Each row of a before or after table is a point. One or more steps were done to the points. Then noise was added and the rows were shuffled. The steps act on how far a point lies along the listed directions, d1 being the first. What was done? A step turns or swaps two directions, mirrors them in a line or flattens them onto one, adds a multiple of one to another, or multiplies one. Angles are multiples of 10 degrees, from the lower direction toward the higher: turns from -170 to 170, lines from 10 to 170 but not 90. Use the fewest steps. Two steps may share a direction if one is a turn and the other turns, adds or multiplies; they go together, in the order done. Otherwise the lowest direction goes first.

Directions:
(1): [ 0.43 -0.40  0.07]
(2): [0.06 0.17 0.56]
(3): [ 0.40  0.40 -0.16]
Before, 11 rows:
[[-0.37 -0.30 -0.15]
 [ 0.00 -0.25  0.37]
 [ 0.32  0.01 -0.01]
 [-0.84 -0.85 -0.43]
 [ 0.14 -0.02 -0.23]
 [ 0.36 -0.37  0.43]
 [-0.34  0.44  0.97]
 [ 0.27 -0.01  0.00]
 [ 0.42 -0.29  0.10]
 [-0.15 -0.23 -0.79]
 [ 0.27  0.18 -0.15]]
After (11 x 3):
[[ 0.00 -0.09  0.02]
 [ 0.59  0.11 -0.08]
 [ 0.12 -0.34  0.13]
 [ 0.41 -0.93  0.28]
 [ 0.44  0.25 -0.13]
 [ 0.07  0.26 -0.07]
 [-0.14  0.35 -0.10]
 [ 0.08  0.19 -0.11]
 [ 0.29 -0.15 -0.02]
 [-0.30 -0.36  0.16]
 [-0.03  0.17 -0.08]]
Steps: turn d1 and d3 by 70 degrees; multiply d2 by 0

Directions:
(1): [ 0.22 -0.72  0.02 -0.15 -0.01 -0.31]
(2): [ 0.18  0.13 -0.21 -0.72  0.26  0.13]
(3): [-0.07  0.10  0.41 -0.36 -0.62 -0.07]
Before, 13 rows:
[[-0.18  0.43  0.10 -0.17 -0.11  0.12]
 [-0.14  0.04  0.40 -0.27 -0.30 -0.01]
 [ 0.08 -0.04  0.13 -0.55 -0.25 -0.20]
 [-0.17  0.29 -0.03  0.36  0.18  0.05]
 [-0.10  0.25  0.00  0.40  0.26  0.21]
 [ 0.07 -0.08 -0.11 -0.07 -0.09 -0.08]
 [-0.29  0.40  0.14  0.10 -0.22  0.10]
 [-0.05 -0.13  0.11  0.13 -0.21 -0.21]
 [-0.01  0.12  0.02  0.31 -0.17  0.08]
 [ 0.19  0.88 -0.34 -0.87  0.52  0.41]
 [-0.06 -0.15 -0.10  0.15 -0.19 -0.17]
 [-0.17  0.06  0.17  0.00 -0.56 -0.15]
 [-0.32  0.51 -0.33  0.54  0.22  0.43]]
After (13 x 6):
[[-0.24  0.83 -0.02 -0.20  0.01  0.35]
 [ 0.19 -0.27 -0.12 -0.69  0.08 -0.17]
 [-0.03 -0.26 -0.04  0.04 -0.22 -0.20]
 [ 0.01 -0.29  0.15 -0.09 -0.28 -0.23]
 [-0.22  0.58  0.13  0.50  0.08  0.26]
 [-0.06  0.12  0.24 -0.48 -0.14  0.07]
 [-0.03  1.38 -0.66 -0.08  1.00  0.71]
 [ 0.10 -0.27 -0.18 -0.10 -0.06 -0.10]
 [-0.32  0.63  0.09  0.45  0.00  0.18]
 [-0.33  0.90  0.09 -0.06 -0.18  0.31]
 [-0.01  0.31  0.08  0.20 -0.30  0.14]
 [-0.12  0.18  0.10 -0.35 -0.53 -0.06]
 [-0.65  1.19 -0.11  0.78 -0.04  0.63]]
Steps: multiply d1 by 2; turn d2 and d3 by -40 degrees
